Each row of a before or after table is a point. The points were changed in one or more steps. Then noise was added and the rows were shuffled. The steps act on columns, c1 being the first. Name the steps. A step turns or swaps two columns, mirrors them in a line or flattens them onto one, adds a multiple of one to another, or multiplies or shifts one. Angles are multiples of 10 degrees, from the lower column toward the higher: turns from -170 to 170, lines from 10 to 170 but not 90. Use the fewest steps. Two steps may share a column if one is a turn and the other turns, adds or multiplies; they go together, in the order done. Otherwise the lowest column goes first.

Before (8 x 2):
[[ 62 -33]
 [ 42 -23]
 [ 33  28]
 [-30 -27]
 [  5 -20]
 [ 72 -46]
 [-15  35]
 [ 31   6]]
After (8 x 2):
[[-11 -17]
 [-25  16]
 [-81 -21]
 [ 26  28]
 [ 17 -38]
 [-71 -11]
 [-47  -6]
 [-22  39]]
Steps: mirror c1 and c2 in the line at 80 degrees

Before (11 x 6):
[[-16  15   0 -15  25   3]
 [-15 -19 -13  16  49 -15]
 [ 35  24   2 -27 -25   8]
 [  9  33 -23 -24 -12  11]
 [-25   9 -17   1   6 -55]
 [ 18  41 -16  -8 -12  14]
 [ -4   5  -3  25  21 -60]
 [  8  -4   2 -21 -46  33]
 [-22  -4  33   0  27  -4]
 [ -4  10 -13  33   5 -47]
 [-30  22  -9  47  15 -52]]
After (11 x 6):
[[  -9   37   16  -18   22   22]
 [  16   17  -26  -13    4    6]
 [  15  -22  -46   12   22  -31]
 [ -18   42   13   -1   13   29]
 [  22   -5  -32    0  -28   -7]
 [   3   -2  -20   26    7 -118]
 [   4    5   -2   36   14  -94]
 [  24    8   -3    4   17 -111]
 [  30   12  -14   51   12 -104]
 [  -9    0   45  -23  -11   67]
 [ -36   30   24  -23   -6   16]]
Steps: multiply c1 by -1; turn c2 and c4 by 10 degrees; mirror c3 and c5 in the line at 130 degrees; multiply c6 by 2

Before (14 x 9):
[[ 53  33  11  61  -4  21  -4  -3   1]
 [-41 -70 -22 -12  -1  32 -32 -45   6]
 [-12   4  54  59  24  27  12  15 -11]
 [ 53  19 -17  31 -10   2 -16  23  19]
 [-17 -57  34 -26 -24  31  11 -46 -46]
 [-45 -31 -14 -26  -9  29 -60 -29 -13]
 [-34 -50   2 -35 -31  81 -18 -30 -40]
 [  0  49 -20  48 -29 -32 -15  40 -10]
 [-40 -15  45  41  89  32  79  75  21]
 [ 18  28   3  49  57  12   7   3 -35]
 [ 28  -7  -8  26 -36 -24  -3 -38 -28]
 [-41 -10  10 -65  -3  27 -11 -41   3]
 [ 41  -6  53  37  30  -6 -15  37 -22]
 [ 50  15 -18  30  -2 -11   5  30 -44]]
After (14 x 9):
[[  96   19  -20   31   -4    2   18   24   18]
 [ -37  -50  -10   -3  -28   83  -39  -30  -41]
 [  45   28   21   20   53   12   45    2  -35]
 [  65   14  -18   11    3  -12   30   30  -43]
 [  14  -31  -16   39   -3   29  -52  -29  -14]
 [  88   -7   60   32   10   -7   25   35  -21]
 [  50   -6  -18   15  -30  -24   21  -39  -27]
 [-112  -16   73  -48   68   32   74   75   21]
 [ -51  -59   22  -23  -34   31  -18  -46  -45]
 [  -9  -69  -21   21    7   32  -27  -45    5]
 [  55   48  -28   38  -19  -31   34   41  -10]
 [ -75  -10    9  -22   -6   26  -62  -41    4]
 [ 105   34    9   34   -8   22   52   -3    1]
 [  16    4   59   18    5   28   57   13  -13]]
Steps: turn c4 and c7 by 60 degrees; add 1.5 times c4 to c1; turn c3 and c5 by -20 degrees
